Every row gives one point. Before rounding, the points of a table are all equally far from one centre. They may lie mostly on one side of it. Write the centre, to within rounding.

Points (5 x 2)
-.24  .41
-.48  .03
-.20  .42
-.46  .16
-.43  -.14
Centre: -.09  .05

Points (15 x 9)
-.37  .36  .37  .16  -.14  -.24  -.49  -.11  -.55
-.12  .17  -.08  -.21  -.04  .06  -.46  .31  -.67
-.41  .38  .31  -.10  -.21  -.50  -.12  .13  -.54
-.36  .41  .04  -.02  .01  -.33  -.38  .03  -.40
-.49  .12  .15  -.04  -.14  -.33  -.16  .10  -.49
-.21  .24  .21  .35  -.04  -.58  -.20  .08  -.41
-.02  .28  .10  .50  -.15  .02  -.33  .06  -.66
-.49  .23  .10  .02  -.13  -.39  -.19  .30  -.34
-.23  .38  .20  .09  .04  -.51  -.40  -.05  -.49
-.15  .32  .10  -.18  -.05  -.34  -.08  -.13  -.68
-.22  .20  .13  .05  -.08  -.37  -.27  .05  -.82
-.34  .21  .26  -.02  -.43  -.52  -.26  .12  -.45
-.41  .39  .07  .05  .04  -.33  -.36  .09  -.35
-.18  .19  .00  .24  -.32  -.24  -.43  -.06  -.36
-.20  .32  .20  .03  -.23  -.53  -.20  .20  -.77
Centre: .12  .24  .44  -.02  -.11  -.08  -.20  .26  -.33

Points (24 x 20)
-.12  .14  -.04  .27  -.34  .00  .66  -.36  -.43  .17  .11  .48  .08  .03  -.70  -.19  -.32  .12  .02  .06
-.02  -.42  -.20  .46  -.18  .10  .71  -.52  -.16  -.04  .04  .44  .46  .06  -.38  -.04  -.38  -.02  -.31  -.10
-.08  -.20  -.13  .18  -.22  .06  .68  -.48  -.35  -.35  .28  .25  .07  .12  -.57  -.21  -.01  -.05  -.24  -.22
-.02  -.23  .25  .20  -.32  .22  .66  -.46  -.19  -.12  .24  .16  .13  -.09  -.50  -.35  .08  -.13  -.09  -.23
-.21  -.20  -.05  .44  -.50  .06  .58  -.19  -.38  .03  .32  .26  .13  .08  -.84  -.06  -.28  .12  -.24  .06
-.09  .02  -.11  .14  -.32  .19  .65  -.25  .22  -.17  .37  .10  .15  .14  -.68  -.11  -.15  -.21  -.21  -.40
-.13  .00  .15  .32  -.40  .35  .66  -.63  -.26  .03  .44  .36  .62  .18  -.47  -.03  .12  .16  -.15  -.04
-.12  -.19  .01  .43  -.39  .17  .52  -.23  -.18  .29  .31  .49  .28  .03  -.68  -.20  -.39  .06  -.29  -.41
-.08  -.16  -.03  .46  -.33  .25  .72  -.18  -.19  -.24  .27  .11  .18  -.23  -.64  -.23  -.11  .08  -.16  -.08
.36  -.12  -.20  .41  -.44  .21  .66  -.38  -.07  -.02  .31  .34  .41  .11  -.27  -.08  -.21  -.13  -.49  -.39
.08  -.12  -.28  .32  -.12  -.04  .74  -.10  -.33  -.05  .29  .39  .21  .13  -.42  -.39  -.17  .14  -.17  -.33
-.12  -.09  -.14  .22  -.51  .04  .69  -.37  -.16  -.04  .31  .27  -.05  .04  -.46  -.14  -.25  -.03  -.36  -.45
-.11  -.12  -.22  .04  -.30  .14  .65  -.22  -.12  -.02  .57  .35  .47  .21  -.54  -.04  -.51  .06  -.45  -.32
-.10  -.16  -.07  .30  -.26  .06  .62  -.37  -.19  -.19  .26  .18  .29  .30  -.54  -.38  -.17  -.41  -.30  -.12
.08  -.11  -.26  .26  -.12  .13  .21  -.21  .02  -.12  .72  .44  .09  .04  -.75  -.11  -.32  .19  -.12  -.13
-.25  .16  -.17  .23  -.23  .22  .71  -.17  -.03  -.11  .53  .11  .27  .22  -.72  -.12  -.20  -.15  -.35  -.22
-.24  -.44  -.17  .33  -.17  .08  .33  -.35  .17  -.11  .05  .20  .24  .18  -.47  -.09  -.69  .23  -.59  -.29
-.06  -.35  -.10  .41  -.14  .16  .51  -.33  -.29  .00  .50  .32  .09  -.08  -.82  .10  -.18  .05  -.26  -.03
.06  -.26  -.17  .12  -.40  -.10  .57  -.46  -.23  .01  .00  .37  .24  -.03  -.64  -.26  -.23  -.11  -.36  -.12
.04  .13  -.01  .19  -.30  .49  .68  -.21  -.02  -.04  .33  .08  .59  .08  -.44  -.53  -.23  .09  -.05  -.05
-.23  -.06  -.25  .26  -.31  .07  .50  -.49  -.12  .05  .17  -.04  .14  .15  -.70  -.06  -.54  -.29  -.39  -.10
-.07  -.21  -.22  .15  -.36  .06  .61  -.61  -.32  -.15  .34  .57  .21  .00  -.45  .08  -.29  .24  -.38  -.16
.10  -.06  .17  .51  -.34  .11  .59  -.63  -.18  .08  .48  .10  .27  -.03  -.64  -.06  -.26  .17  -.55  -.06
-.06  -.12  .09  .26  -.53  .02  .46  -.05  -.16  .27  .44  .13  .05  -.10  -.69  -.29  .05  -.01  -.18  .05
Centre: -.01  .07  .11  .19  -.11  .17  .12  -.15  -.15  .02  .08  .14  .27  .21  -.19  .12  -.18  .13  -.23  -.04

Points (30 x 24)
.16  -.31  -.14  .47  .08  -.23  .45  .12  -.27  .33  .13  .15  .33  .13  -.41  .16  -.19  -.49  -.08  .17  .55  -.21  -.24  -.14
-.21  .05  -.05  .38  -.28  -.04  .19  .13  -.27  .23  -.06  -.08  .40  .21  -.28  .05  .32  -.13  -.19  .40  .76  -.18  -.04  .20
.13  .17  .03  .16  -.04  -.25  -.08  .02  .10  .42  -.01  .10  -.04  .13  -.07  -.13  .42  -.32  -.16  .17  .34  -.03  -.43  -.07
-.23  .23  .00  .15  -.26  .02  .22  .12  .01  .54  -.16  .26  .18  .07  -.37  .00  .11  -.29  -.08  .24  .45  -.07  -.11  .10
-.24  -.06  -.06  .47  -.13  -.29  .12  .27  -.24  -.09  -.08  .04  .16  -.06  .03  .04  .28  .04  -.15  .45  .50  -.01  -.26  -.12
-.31  .04  -.13  .62  -.29  -.16  .40  .10  -.32  .24  -.22  .18  .35  .14  -.19  -.05  .02  .01  -.17  .12  .70  -.08  -.40  .17
.07  -.40  -.08  .28  -.03  -.15  .27  .32  .10  .05  .00  .21  .39  .19  -.58  .29  -.15  -.29  -.01  .17  .51  -.23  -.25  -.15
-.28  -.05  .12  .40  -.07  .07  -.10  .02  -.39  .32  -.10  .11  .34  .22  -.03  -.03  .18  .19  -.27  .08  .81  -.20  -.41  .10
.00  .03  .17  .14  -.04  -.49  .46  .25  .20  .41  -.22  .37  .03  -.09  -.16  -.22  .02  .03  -.19  -.08  .66  -.01  -.09  -.07
.08  .06  .28  .35  .00  -.18  .58  .27  -.24  .43  .07  .27  .14  .10  -.21  -.35  .09  -.01  -.15  .39  .37  .02  -.31  -.03
-.39  .19  .01  .45  -.02  -.19  .10  .15  -.04  .15  .18  .31  .65  .29  -.17  -.16  .17  -.30  -.18  .08  .26  -.16  -.21  .01
.05  .10  -.14  .18  -.09  .00  .26  .25  -.17  .08  -.05  -.17  .00  .25  -.22  .10  .29  -.18  -.21  .29  .86  .02  -.40  .29
-.28  .01  -.16  .46  -.11  -.05  .31  .45  -.08  .25  -.14  .09  .42  -.10  -.40  -.13  .42  -.24  -.28  -.01  .62  -.10  -.07  .05
-.39  -.04  .14  .29  -.23  .02  .28  .31  -.34  .01  -.09  -.05  .15  .28  -.39  .12  .11  -.37  -.02  .31  .54  -.06  -.27  -.01
-.32  -.16  .00  .50  -.37  -.21  .29  .21  -.27  .18  .02  -.27  .65  .24  -.51  -.31  .15  -.24  -.03  -.31  .18  .06  -.22  .02
-.19  .22  .09  .38  -.23  -.18  .24  -.21  .04  .35  -.10  -.16  .51  .19  -.24  -.06  .25  -.44  -.25  .20  .63  -.13  -.35  .25
-.22  -.06  .16  .47  -.15  -.06  .48  .09  -.03  .41  -.21  -.12  .07  -.05  -.24  -.19  .34  .05  -.30  -.08  .39  -.22  -.60  .04
-.03  .24  -.27  .55  -.29  .23  .30  .30  -.06  .27  -.06  .17  .11  .35  -.16  -.21  -.02  -.09  -.11  .04  .45  .29  -.06  .25
-.23  .00  -.11  .32  -.40  -.08  -.07  .19  -.26  .25  -.02  .09  .47  .27  -.44  -.22  .43  -.30  -.08  .00  .52  -.05  -.27  -.12
-.03  -.31  -.27  .58  -.29  -.08  .24  .07  -.02  .26  .06  .14  .46  .21  -.07  -.11  .38  -.09  -.05  .39  .34  .07  -.06  .19
-.23  -.17  -.18  .40  -.32  -.27  .52  .23  -.19  .34  .09  .09  .27  .30  .04  -.22  .21  -.32  -.03  -.12  .68  .04  -.38  .13
-.09  -.15  -.17  .52  -.16  -.27  .32  .23  -.13  .11  -.03  .41  .07  .01  -.34  -.13  .21  -.22  -.22  .14  .79  .03  -.27  -.26
-.18  -.15  -.07  .54  -.23  .00  .16  .32  .24  .41  .11  -.03  .28  .39  -.05  -.22  .03  -.24  -.09  .25  .55  -.12  .01  .08
.21  -.29  .01  .20  -.29  -.18  .12  .31  -.21  .21  -.16  .02  .13  .32  -.22  .08  .02  -.39  -.19  .15  .94  -.23  -.05  -.17
-.38  .03  -.01  .38  .35  -.32  .30  .06  -.14  .43  -.09  .27  .45  .05  -.08  -.03  .19  -.11  -.12  .08  .67  -.10  -.31  -.16
-.19  .05  -.10  .41  -.41  -.22  .13  .12  -.33  .15  -.29  -.07  .42  .23  -.41  .14  .38  .02  -.25  .12  .35  -.19  -.31  .08
-.08  .14  .04  .38  -.30  -.12  .09  .07  .13  .21  -.10  .09  .03  .22  -.16  -.04  .30  .12  -.01  .01  .78  .07  -.46  .34
-.06  .17  .15  .44  -.23  -.21  .27  .13  -.19  -.08  -.04  .28  .23  .10  -.24  .00  .48  -.17  -.04  .21  .65  -.19  -.07  -.21
-.25  .09  .17  .39  -.24  -.09  .11  .29  -.34  .31  .14  .47  .37  -.01  -.27  -.07  .08  -.32  -.06  .05  .59  .31  .05  .04
-.36  -.16  -.15  .12  -.06  -.33  .09  .25  -.22  .07  .18  -.04  -.01  .02  -.28  -.24  .21  -.16  -.19  .37  .47  .16  -.42  .11
Centre: .08  -.15  .10  .21  .00  -.07  .22  -.02  -.09  .07  -.02  -.06  .33  .13  -.19  -.07  .00  -.07  -.26  -.13  .42  .16  -.12  -.02

Points (31 x 24)
-.06  -.17  -.86  -.05  -.12  -.35  -.02  -.12  .20  -.14  .26  .61  .20  .17  .47  .11  .19  -.34  .38  .35  -.40  -.29  -.37  .07
-.12  -.12  -.61  .17  -.14  -.42  .07  .04  .09  .24  .20  .15  .33  .21  .29  .11  .07  .27  .58  .02  -.80  .01  -.20  -.25
.05  -.17  -.91  -.08  .10  -.10  .02  .15  .26  -.02  .30  .60  .32  .43  .16  .36  .26  -.09  .37  -.27  -.48  .08  -.15  -.04
.11  -.55  -.67  .17  -.24  .12  .10  -.36  .08  -.01  .19  .32  .16  .16  -.05  .08  -.09  .14  .09  .36  -.38  -.29  -.45  -.28
.11  -.33  -.90  -.14  -.15  -.39  -.09  -.33  -.16  -.03  .38  .49  .35  .12  .19  .18  -.15  -.13  .12  .39  -.26  .07  -.45  -.15
.22  -.39  -.54  .02  -.20  -.18  -.02  -.31  .31  .05  .33  .36  .32  .29  .12  -.10  .22  -.06  .37  .40  -.41  -.16  -.34  .20
.11  -.50  -.90  -.04  -.17  -.36  .10  -.02  -.13  .00  .24  .51  .14  .22  .50  -.01  .05  .15  .40  -.11  -.39  .05  -.45  -.39
.20  -.40  -.66  -.03  -.06  -.27  -.06  -.01  .27  .22  .20  .35  .41  .06  .41  .16  .04  -.39  .58  .26  -.51  -.29  -.18  .07
-.07  -.21  -.70  .04  .33  -.24  -.04  -.09  .11  .24  .44  .42  .54  .24  .19  .34  -.06  .12  .14  .33  -.45  -.45  -.27  .04
.44  -.50  -.80  .02  -.06  -.52  .27  .04  .30  .06  .34  .35  .13  .02  .61  .30  .01  -.19  .16  -.04  -.50  .08  -.36  -.15
.18  -.57  -.56  .15  -.19  -.12  .07  -.01  -.03  -.08  .40  .36  .44  .34  .43  .21  .26  -.10  .58  .24  -.42  -.28  -.45  -.13
.09  -.28  -.84  .10  .03  -.21  -.21  -.04  -.13  -.05  .35  .40  .43  .33  .41  -.12  .14  .11  .37  .28  -.51  -.06  -.58  .02
.07  -.37  -.59  .20  -.10  -.34  -.16  -.19  .00  .13  .37  .40  -.02  .38  .27  .15  .26  -.41  .40  .27  -.51  -.20  -.26  -.21
.05  -.25  -.66  .16  -.05  -.37  .19  -.03  .30  .12  .24  .66  .14  .09  .35  .05  .08  -.07  .21  .19  -.68  -.48  -.28  -.13
.33  -.53  -.66  -.04  -.06  -.25  -.10  .00  .18  .03  .10  .47  .40  -.14  .40  .15  .00  .07  .58  .06  -.51  .03  -.28  -.30
-.01  -.16  -.50  -.03  -.24  -.44  .16  .09  .13  .19  -.06  .12  .09  .08  .20  .48  .47  -.16  .10  .25  -.45  -.41  -.30  .17
.04  -.10  -.63  -.12  .14  -.29  .16  .01  .03  -.05  .26  .74  .22  .28  .23  .17  .21  -.10  .24  .50  -.84  -.02  -.22  -.05
.20  -.22  -.63  -.27  .09  -.44  .16  -.09  .08  .00  .39  .40  .19  .47  .50  -.02  .12  -.01  .18  .49  -.42  -.14  -.61  -.11
-.16  -.43  -.68  -.17  -.01  -.17  .01  .05  .37  .06  .20  .52  .44  .50  .44  .15  .44  .18  .23  .00  -.45  -.16  -.08  -.17
.00  -.21  -.60  .16  -.01  -.50  .16  -.25  .06  -.10  .44  .48  .24  .43  .31  -.13  -.03  .18  .05  .03  -.29  -.12  -.39  -.40
.30  -.36  -.41  -.14  -.07  -.51  -.19  .07  -.09  .20  .12  .35  .08  .12  .20  -.15  .08  .02  .06  .31  -.58  -.16  -.34  -.25
.14  -.36  -.64  .08  -.05  -.18  .01  -.18  -.09  .17  .11  .63  .25  .16  .16  .24  .16  -.17  .18  .22  -.21  .05  -.85  -.01
.19  -.41  -.29  .12  -.04  -.24  .21  -.15  .19  -.02  .20  .61  .19  .32  .40  .02  -.10  -.21  .50  .21  -.69  -.11  -.39  -.14
.06  -.44  -.79  -.10  -.12  -.57  .02  .06  .09  -.05  .22  .34  .20  .28  .40  .21  .10  .16  .44  .31  -.61  .00  -.56  -.17
-.06  -.24  -.93  .19  -.38  -.20  .32  .02  -.05  .24  .20  .30  -.15  .24  .06  .08  -.09  -.02  .36  .08  -.64  .08  -.44  .22
.32  -.45  -.59  -.02  .13  -.29  -.06  -.33  .05  .09  .43  .52  .21  .47  .16  .13  -.02  .30  .17  .09  -.48  .05  -.39  .04
-.18  -.34  -.71  .09  -.08  -.06  .25  -.17  -.21  -.20  .31  .57  .29  .09  -.02  .00  .27  .05  .31  .17  -.35  .10  -.63  .00
.31  -.33  -.67  .13  .21  -.34  -.10  .12  .16  .00  .24  .05  .07  .29  .18  .11  .60  .08  .35  .31  -.45  -.14  -.27  -.09
.14  -.38  -.76  .00  -.08  -.04  -.18  .03  .11  .01  .45  .54  .48  .24  .35  .13  -.08  .11  -.11  .02  -.47  -.38  -.44  .16
.09  -.32  -.84  -.01  -.01  -.23  .07  -.13  .07  -.03  .24  .49  .53  .54  .37  .29  .02  .30  .48  .27  -.30  .05  -.53  .08
-.28  -.34  -.45  .22  -.11  -.48  .37  .22  .10  .28  .25  .30  .19  .51  .39  .14  .08  .07  .45  .27  -.56  .02  -.53  -.11
Centre: -.01  -.18  -.51  .03  -.01  -.01  .15  .09  .03  .04  .21  .21  .10  .12  .39  .22  .00  .03  .11  .20  -.23  .08  -.14  -.03
